Rows are points. To make a cloud, some directions were put in groups of two or more. Within a group, all points are equally far from the middle, so they leave a hole (a ring in 2 directions, a hollow ball in 3). The other directions are filled evenly. Then the cloud was stretched, turned, moved and blurred a little. Count the holes, and give their numbers of directions, smallest first.

Cloud (14 x 2)
[[-26 -42]
 [ 43  13]
 [  5 -43]
 [ 43  12]
 [-60   2]
 [ 12 -41]
 [ 43  14]
 [-32 -38]
 [ 29  37]
 [-59 -10]
 [ 40  21]
 [-10  51]
 [-56  21]
 [-14 -44]]
Holes: 1 (2)

Cloud (20 x 3)
[[-45  17 -34]
 [-33  34  -9]
 [-17  20 -15]
 [-42  11  21]
 [ 10  41 -29]
 [ 16  60  27]
 [-57  -6   2]
 [ 21  39   0]
 [ 11  50  35]
 [-13 -24  10]
 [ 20  39  -1]
 [  9  42   0]
 [ 15  24  19]
 [-17  31 -29]
 [-19 -16  32]
 [ 30   2  16]
 [-45  -6   6]
 [-11  31  -8]
 [  3 -32   7]
 [-39   0 -24]]
Holes: 0

Cloud (31 x 4)
[[ -8   3  52 -22]
 [-36  -3 -60  15]
 [ 23   7  48  29]
 [-37  11  27 -46]
 [ 24 -39  23 -11]
 [ 19  32 -27  24]
 [ 35 -23  32  26]
 [ 47  10  10 -26]
 [ 36 -24  23  26]
 [-43  28   9  12]
 [ 39 -40  38 -11]
 [-27 -22 -37  -7]
 [  2  -9 -28 -20]
 [-11 -28 -18   0]
 [-41  23   4 -24]
 [ 30  -6  -6 -35]
 [ 36 -22  -9   7]
 [ 22 -26  23  18]
 [-33  13  31 -34]
 [ -4  36  -1  13]
 [-41 -25  11   0]
 [-11  18  27  35]
 [-33   4  41 -37]
 [-34  13 -47 -11]
 [ 26   4 -32  12]
 [-26  13  -7 -44]
 [ 16 -13  -7 -49]
 [-21 -15 -39  29]
 [-24  14 -30 -23]
 [-45  12  25  -5]
 [ 25 -16 -19 -10]]
Holes: 1 (2)

Cloud (56 x 6)
[[ 29  -5 -39  -1 -28 -27]
 [ 23  -9 -16 -30  24  21]
 [  6  10 -28 -38 -15 -22]
 [ 33  -3   4  11  13 -25]
 [ 27 -12 -23 -43  31  13]
 [ -3  25   9  -9  -9 -21]
 [ 13  -5 -49 -21 -15  31]
 [  7  22 -48 -38 -23  -1]
 [  9  33 -21  -6  16  12]
 [  5  31 -35 -11  15  -7]
 [  7 -22 -28   6  15  17]
 [ 16  18 -24  -9  27 -19]
 [ 36  -3 -17 -40   2  18]
 [ 19  41 -16 -37   7  22]
 [  7   0 -28   9  28 -26]
 [-20   0 -11  21 -28  12]
 [ -5 -33  -8  -1  21  22]
 [  5  14   0  24 -18  10]
 [  3 -14 -16 -48  -3  -1]
 [  4 -37  13  11 -32  -4]
 [-25 -22 -20 -32 -17  15]
 [-18  -6 -11  19   5  24]
 [ -6 -22  13  12 -41  17]
 [ 23  12  -1 -33   3 -24]
 [ -3 -34 -31 -40   4  -3]
 [ -2 -30 -24 -38  -6 -15]
 [ 14  20 -33   9   1 -10]
 [ 34  13 -11  21 -30   0]
 [  9 -23 -27  16  25  -9]
 [ -4 -12  11  25   8  -7]
 [-14  -9  -3 -30  42   3]
 [-24 -21 -33 -33  -6   2]
 [ 28 -13 -14 -11 -21  20]
 [  5  -5 -25  10  35 -18]
 [ 40  33  14 -27 -29  -7]
 [-15  24 -45 -10 -12   8]
 [-10 -23 -21  18   8   4]
 [ 11   7 -25 -41  23 -26]
 [-23   4   1  23 -22 -22]
 [ -8 -25  -5  12  38   3]
 [ -6  -9 -10 -44   1  32]
 [ 25  -4 -35 -10 -21  27]
 [ -2  -2 -49  -2  -6  13]
 [ 45 -20  -6 -16  13  -6]
 [ 12  14 -60  -2   6  16]
 [  5  -5  10  20  12 -18]
 [ 32  24   2 -26 -13 -34]
 [ 15  40  -7   8 -16  -1]
 [ 21   4 -15 -39  -7  38]
 [-16  16 -16 -16  26  -9]
 [ 27 -33 -24 -13  12   7]
 [ 12  40 -18  -7 -49 -20]
 [ 18   5 -36   8  22 -23]
 [  5  19 -51 -44  13 -13]
 [  0  40 -22 -48 -14  15]
 [-29 -22 -10 -45   6   6]]
Holes: 1 (3)

Cloud (81 x 8)
[[-13   1 -20 -12  32  10   0  10]
 [-16  20 -39 -18   2 -10  -7  11]
 [ 10  38   0  -4  23  19   6  -9]
 [ 23  -5  42  -3  18  27 -29  19]
 [-22  -2  15   2 -22  26   1 -13]
 [ 28  26  11   5  18 -17   3  20]
 [  2 -20  35   4 -20  -7   1 -11]
 [ 16  21  11 -47  15  20  -5  -8]
 [-28  33 -13  -3   7  -8  24 -11]
 [-28  40  -3   0   8 -11  -2  -8]
 [  7  -6   5 -35   8 -25   4  14]
 [ 13  -6  -4 -36  -8 -17 -39  22]
 [  5 -24  13 -32  -1  25 -48  21]
 [ 10  12  26 -11   3   3  25 -37]
 [-34  -9 -23  14   3   0  16 -14]
 [-13  37  11  -5  31   0  -4  15]
 [ 10   8  19  -9   1  -3 -60   5]
 [  0   5  26  -3  37  19   4 -24]
 [ -8  -2  15  17 -11 -24  -5  31]
 [  2  -8   9   1  -2  47   3  26]
 [-21  28   6  -2  16  37   2   1]
 [ 36 -22   7  -5 -12   7 -20 -21]
 [ 18  25  12 -13 -12  -9 -30  27]
 [-19 -14  -9 -50  -1  -9 -21   3]
 [ -3 -38 -14  -8  -7  36 -22  12]
 [ 18  11  15  31  28  -2  30 -11]
 [ 21  -5  12   2  14  21  12  35]
 [  1  -1 -31   4  13 -15  -7  21]
 [ 32  -4  12  20  14  -5 -27  -7]
 [  6  20  26   9   3 -18  22  32]
 [  1 -16  22   3   7  -2  24  33]
 [  9 -12  -7   0  -7   7 -16  44]
 [-17 -11   1 -12 -12  -4 -49  25]
 [-12 -10  15 -39 -18 -16 -36  -8]
 [-21 -20 -26 -20  -9 -18  13  18]
 [-17  -8  -2   8  -9  33 -32  -8]
 [-20 -13  10 -14  25   6  10  17]
 [ 13   7  35  25  34  -6  21  11]
 [-12   4  49  -3   7  -8 -25  11]
 [ 14  22  49   1  13 -12 -30  12]
 [ -7 -29 -23 -38 -24  17 -33  23]
 [ 27 -11   7 -44 -21 -10  -1 -12]
 [-17   0  22 -11 -18  40   1  -6]
 [-22 -27 -16 -14 -23  -3  18  21]
 [ -4  16  48 -12   3  30 -22  -7]
 [-25 -10  25 -24   6   6 -32   3]
 [ 18   6  46   4  22  31   4  20]
 [  6   8 -19  -1 -11 -40  10 -11]
 [  4 -16  26   8 -12   5 -25 -21]
 [-17  10   0  24 -17 -18 -18   8]
 [ -6  18  -2   0 -25 -29  -6  19]
 [  3 -27 -41 -20 -10  -8  -3  11]
 [  2 -16  -9   1  18 -17  29 -22]
 [ 21  12  38   6  11  16  -5  37]
 [ -2   6 -10   4  28  38 -19  -2]
 [ 17  27  17 -15 -24 -12 -23   2]
 [ 26 -16  49  -5  -2  -8 -11  13]
 [ -2   4  39  11   7   9 -38  -6]
 [ -7 -24  13  17   9  18  28 -17]
 [  8 -18   7 -24  14 -16 -26 -20]
 [ 20 -31   4  12  -8  17 -21 -14]
 [  9  14  -7  -8 -30 -13  15 -13]
 [ -7  31   4 -10  17   3  -6  35]
 [  1 -17 -14   7  22   4 -22  22]
 [  3  -7   1  25   4  13  26  31]
 [ -1  22  26 -22 -20   5 -27 -19]
 [-15   6 -21 -20 -19   1 -10  39]
 [-16  -9   3 -19  30   7 -22   0]
 [ 23 -25  -2 -45 -20   2 -36   7]
 [-24  18   2  12  29 -19  11   2]
 [ -2   9  -9   5   1 -33 -23 -22]
 [-10  21  12   8  21   9  14 -36]
 [-12 -10 -42 -45 -24   7  -5   7]
 [ 11  25 -10 -33   4   8 -46   2]
 [-12  25  16   9   6 -11 -36 -10]
 [ -4 -13 -13 -14  -5 -32 -33  12]
 [-21 -21  -3 -38 -22  33 -35   7]
 [  6   0  48 -31   1 -14 -19  12]
 [ -2   6 -29 -24  16  27   3 -22]
 [ -2   1  21 -16  -3  52   3  -9]
 [ 12   5 -18 -13 -13 -23 -17 -32]]
Holes: 1 (8)

Cloud (99 x 9)
[[-18 -13  -2   1  11   7   3  21 -12]
 [-18  -2 -14 -37  40  24  21  -4   5]
 [ -3 -15  28  -5 -12 -20  12  24  -5]
 [ 22  38 -20 -27   3  -1   8  15   2]
 [ -1   1  47  16   3  27 -16  -7 -23]
 [ 23  35  15  23  22  23   0 -24  31]
 [ 22  31 -12   3 -12  39  11 -33  14]
 [  6  11  -6   5  29  -9  10 -34 -20]
 [ 13 -11   7   9  26  18  -4 -35 -29]
 [  3 -15  21  34 -38 -19 -26 -35   7]
 [ 12 -47  -9   6 -41   8 -33 -17 -30]
 [ 19  23 -20 -34   3  27   2 -16   6]
 [ 11  13 -20  -8  16  14  34 -16   8]
 [ 11  -3 -36 -22   5 -12 -29 -42 -11]
 [ -4 -17 -12  -1   7  18 -18 -16 -53]
 [  3  28  -2 -11  11  16 -15   3  31]
 [  0 -14   3  13  13  19 -24 -28 -16]
 [ -5  12   0  18  34  27 -11 -18  -6]
 [ -5 -16   8   9  12  15  26 -24  -4]
 [  7 -18 -18 -24  32  12 -19 -26 -37]
 [-11   1  -9 -23 -17  25  -7  -8   3]
 [ 10  25  -4 -24  -4 -10  16  -4   6]
 [ -8 -19  -6   1  10  34  46 -16 -13]
 [ 10  26 -23 -17  40  -7  22  -6  -9]
 [ 13 -12 -40  -7  27  24 -29  -5 -21]
 [ -6   4  26  35   9  -3  16 -22  -4]
 [  3 -20   2  11 -14  22 -20  10 -59]
 [ -9 -19 -54   9   8  -2 -10   2 -22]
 [ 28  33  -1   9   5  48   5 -23  -1]
 [  5 -35  -9 -12 -38   7  -8 -20 -10]
 [ -3  27  -8  23 -22  20  22   0 -28]
 [ 10  22  -9   6  38  16  40 -31 -27]
 [ -3  24   0  -9  11  39 -18   6  23]
 [ 25   1  28  -5 -20  23   0  12  -8]
 [-15  15   6  24 -23  13 -18 -19 -25]
 [ -3  11 -19  25  -6  45  28   2  -6]
 [ -1  -1  33   3 -12  24   9  -1 -44]
 [  7 -23   9   8  10   9 -14  13   4]
 [ 18  -9   5  12 -10  21 -33 -32 -19]
 [-27   5  11 -23  16  28  13  27  -2]
 [-12   9  37  29 -21  22   9  11 -28]
 [ 10  33   4 -26 -11  13 -20  -4  23]
 [ 24 -24 -10   1  11  -2  11   2 -12]
 [-31  -5 -18  -9 -19  11   8   4   2]
 [-13 -19   6  -9 -24   2 -20 -31  11]
 [ -1 -16 -13   1  -3  29 -25 -43 -20]
 [-26  10  -5 -22   7  20  29   9   4]
 [ 13   4 -11 -30  17  -3 -11 -40  25]
 [ -9 -13   7  -1  18  22  28 -49  -8]
 [ 18   7  -9  15  -5  24  29  26 -30]
 [ -7  -2 -15  -2  34   9 -14  -4  10]
 [ 16 -15 -12   6   4   0  -2  -6  20]
 [-15   5  -5  10  10   2  10  20 -15]
 [ 10  -6   2  -1 -20   4 -18 -60 -23]
 [ 20 -39   1  -3  27   6  -4 -26 -32]
 [ -2  20  -8 -36  20  29   7  -9 -10]
 [ 31   4  17 -15 -19  -1  23 -11 -27]
 [  9  -9   8  -8  -5  23  13  15 -38]
 [ 10 -25  -7  19 -13  31  -4 -13 -10]
 [ 11  11 -10 -30  27  12  13   0  30]
 [ 37   6   8  26  -3  18  24  19  11]
 [-14  47  -9   0  35  57  11 -17  19]
 [ 13  17  -1 -14  11  -1 -13 -37 -30]
 [ 11  10 -42  13  10   1   2 -14  -3]
 [-49  -3 -10 -16   8  -8 -22 -24 -19]
 [ 12 -18 -34  -2   3   0 -30 -29 -18]
 [ -4 -14  -8  13   7  21   5  -3 -46]
 [-20  25   5   3  -7  34  21  26 -14]
 [  5  14   2   8  15  -3  27   5  10]
 [ 24  15  24  40 -14 -17  -1  14   3]
 [  6  23 -28  13   0  30  -5 -13  14]
 [-16  13  23 -14   4  17  29  35   0]
 [ 14   5  32  17  25  14  41  11   2]
 [  1  10 -44   3  13  28  16  29 -16]
 [  3 -10  18  18   6 -19  -7 -45 -12]
 [ -6 -10 -29  21 -27  16 -34 -13 -21]
 [-11   6   5 -14  22  24 -18  -7 -29]
 [  5 -11 -10  15 -42  -2  10  -4  -6]
 [ 19  39 -15 -15   3  32   3 -31   9]
 [-29  -4 -35 -22  -4   7 -15 -26 -36]
 [  0  11 -33 -14  -1  39  -3 -14   9]
 [ 48   8   7  19   1  -9  -5 -18 -23]
 [ 13  32  -6  12   4  18  31  26 -34]
 [  7 -44 -12  19   1   4 -11 -14  12]
 [-17 -20   0  26  -6  23   3  12 -31]
 [-11 -11 -13  -9 -12  -6   2 -44 -21]
 [ 24  15  10 -19  18  30  22 -21   0]
 [-24   3 -12  -9 -17   2  37  16  -8]
 [  9  26  -7   2 -16  20  31  -5   5]
 [-22  31 -13 -20  20  -5  19  11 -15]
 [-18  13  17  19  18  -4  10   1 -13]
 [-10 -37  20  23  -7  -3  23   9 -17]
 [-10 -26   7 -10  19   6  13 -19  -4]
 [-17  -3 -28 -13   1   1  20 -11 -23]
 [  0 -30 -29 -20  -5  -6   2  -7  25]
 [-44  13  -2 -12 -11  24   9  -3   4]
 [  5  13  20   1  20 -11  -5 -31 -31]
 [ 20   2   9  16 -25  46  -5 -18  16]
 [-14  -5  -3  -4 -12   2 -25 -57 -24]]
Holes: 0
